Each row is a point. Each copy is the shape, with its points in the same order, turned, moved and blurred by noise. Some copies are also mirrored. Which?

Shape:
[[ -9.8 -19.2 -23.7]
 [  4.9   7.1   0.7]
 [  9.3 -19.5  -2.6]
 [-13.7  19.1  12.0]
 [  7.5  26.8   2.8]
 [  8.7   8.7  -7.1]
 [-15.1   8.0   0.6]
 [ 15.3   9.0 -32.5]
 [ -5.5  -2.0 -11.8]]
Copy 1, 9 rows:
[[-12.2  -8.1 -29.3]
 [ -0.3   8.8   6.3]
 [  2.3 -16.0  -1.0]
 [-21.5  26.9  10.9]
 [  2.7  29.6   5.3]
 [  4.7  16.8  -1.5]
 [-22.0  17.9  -2.1]
 [ 12.4  17.1 -28.3]
 [-13.1   7.0  -9.3]]
Copy 1 is: only turned
Copy 2 (9 x 3):
[[ -6.6  -0.8 -29.9]
 [  9.2   2.0   5.3]
 [ -7.4 -16.6  -6.4]
 [  3.9  24.5  14.8]
 [ 23.9  10.1  14.4]
 [ 15.2  -0.4  -0.2]
 [  0.4  18.9  -0.2]
 [ 30.8  -6.8 -20.9]
 [  2.8   5.0 -12.2]]
Copy 2 is: only turned

Shape (10 x 4):
[[-14.3  10.6   3.3   6.6]
 [ 24.1 -19.1  24.7  11.2]
 [  4.3  23.1  -7.3 -11.1]
 [-10.0  -2.2  13.5 -18.6]
 [ 18.7  -7.6  -2.1  -2.2]
 [  8.0 -11.9 -11.4  -1.7]
 [-16.2   9.9  -2.9  15.2]
 [ 19.1   7.2 -11.2 -19.3]
 [  3.6  21.3  28.5  -7.8]
 [ -5.7   9.3  -3.9  -9.7]]
Copy 1, 10 rows:
[[-12.7   8.8  -9.5   9.9]
 [ 14.7   2.2  16.6 -26.5]
 [ -4.1   2.6  11.0  30.9]
 [-24.5   8.5  17.1   3.0]
 [  6.1 -13.5  15.1   2.6]
 [ -2.3 -19.6   6.0   3.1]
 [ -9.3   5.6 -19.3  11.8]
 [  0.6 -12.7  26.5  24.2]
 [ -4.8  31.4  18.1   9.8]
 [-14.5  -1.3   5.6  18.3]]
Copy 1 is: mirrored
Copy 2:
[[-11.9 -20.6   4.8   4.0]
 [ 36.6  -2.9   9.9  -9.4]
 [ -3.4 -28.0 -24.3   6.7]
 [ -4.7 -18.9  -6.2 -24.4]
 [ 17.0  -1.9 -14.7  -1.9]
 [  4.0   5.7 -14.5  -1.2]
 [-14.2 -15.0   7.5  12.3]
 [  8.8 -13.6 -34.4  -1.9]
 [ 11.3 -43.9  -0.3  -9.8]
 [ -9.1 -18.5 -13.7  -2.3]]
Copy 2 is: mirrored
Copy 3, 10 rows:
[[ -3.9  10.2 -11.3   6.9]
 [ -9.5 -33.7  18.9   9.0]
 [  5.2  12.5  -3.7 -22.1]
 [-15.5  15.5  14.7   1.9]
 [  9.2 -10.1  14.7  -5.4]
 [ 16.9  -2.6  16.1   3.9]
 [  2.0  10.8 -19.1  12.3]
 [ 12.9   4.7  16.2 -19.7]
 [-27.6   1.0  -4.5 -11.7]
 [  3.5  14.0   2.3  -2.0]]
Copy 3 is: mirrored

Shape (10 x 6):
[[ -9.1   9.0   5.3 -11.3 -12.3  -0.6]
 [ -8.3  16.1  23.1   2.0  12.8  -6.1]
 [  5.3  -0.6  -6.5  -3.6   0.3  15.4]
 [-17.1   2.2   3.2  23.9  14.5  -5.6]
 [  8.9 -32.0   5.6 -22.7  -2.2  -8.2]
 [-10.6  21.3   9.8  23.9 -10.9  -1.1]
 [  2.8   6.3 -23.4   8.2  -0.7 -42.2]
 [ -3.1 -24.7 -19.7 -19.8 -14.5 -14.8]
 [  1.8 -16.1  -3.1   5.6  -0.5   1.5]
 [  9.2 -18.4   1.6 -11.1 -17.6  -3.8]]
Copy 1 (10 x 6):
[[ -8.1   2.6  11.7  -9.4  -1.5   0.7]
 [  6.9  -2.9  34.6   3.7   2.8  15.3]
 [ -0.3  -5.0  -6.8  12.4  -3.0   5.1]
 [ 15.8   0.0  31.4  25.5  -8.0  -7.6]
 [ 28.9  -8.9 -12.4 -20.8 -11.5   4.3]
 [ -8.7  -2.7  32.8  14.0  12.7 -13.9]
 [ 27.8  40.2  12.0   5.1   9.8 -16.4]
 [ 17.5  15.8 -15.5 -15.9 -17.5 -14.6]
 [ 18.0  -7.8  -1.1   8.6  -6.1  -8.9]
 [ 12.7  -6.9  -9.2 -14.7   0.1  -8.7]]
Copy 1 is: mirrored
Copy 2, 10 rows:
[[-19.3   4.5  -0.3   1.9   1.5   0.9]
 [-11.2  -3.2  24.2  11.4  -0.4  10.1]
 [  3.8 -10.1 -10.9   0.6  10.3  -2.1]
 [  9.3   7.1  19.2  28.1  20.0   4.3]
 [ -6.0  -5.7   8.9 -31.3  27.4 -19.2]
 [ -0.2  13.3   6.9  29.4  -9.0  -3.2]
 [ 17.8  40.2   9.1 -10.8  12.1  16.6]
 [ -4.9  16.9 -10.9 -22.7  29.4 -18.3]
 [ 11.5  -1.5   2.0   2.2  18.2 -10.9]
 [ -1.5   4.1  -3.3 -18.1  10.5 -23.3]]
Copy 2 is: only turned
Copy 3:
[[ 17.9  11.9  -0.9   3.4  18.9   2.0]
 [-10.1  23.6  -5.7  15.0  14.6  -5.9]
 [ 12.5  11.3  -7.9 -14.0  -0.6  -8.4]
 [-10.3   3.5 -20.0  12.9  -0.2 -19.8]
 [-10.3  -6.6  13.8 -25.8  14.1   4.5]
 [ 13.9  15.6 -12.7  28.1  -7.4  -2.0]
 [  5.4 -11.1  23.9  17.9   2.8 -38.9]
 [  9.0 -25.3  16.1 -22.6  19.2  -7.3]
 [  0.1  -6.9  -4.0 -11.8  -2.1  -4.0]
 [  6.5  -7.7  14.4 -15.3   2.5   7.1]]
Copy 3 is: mirrored
Copy 4 (10 x 6):
[[-12.8 -17.8   8.6  -1.1   4.4  -5.6]
 [  0.4   3.0   9.7   4.5  27.4  -8.2]
 [ -7.4  -3.0  -4.8   8.3  -8.5  11.0]
 [  6.6  18.8  20.2  10.2   2.0 -15.0]
 [-30.9   7.0 -14.9 -25.6  -8.7  -2.8]
 [ 19.8 -11.8  23.4   4.8   6.9  -9.4]
 [  5.8  -5.1 -11.6   4.2 -15.1 -46.9]
 [-32.5  -7.7  -8.7 -11.7 -27.8 -18.2]
 [ -6.0   8.2   1.4  -6.5 -15.7  -0.4]
 [-15.6  -7.3  -6.9 -20.9 -13.8  -1.2]]
Copy 4 is: mirrored
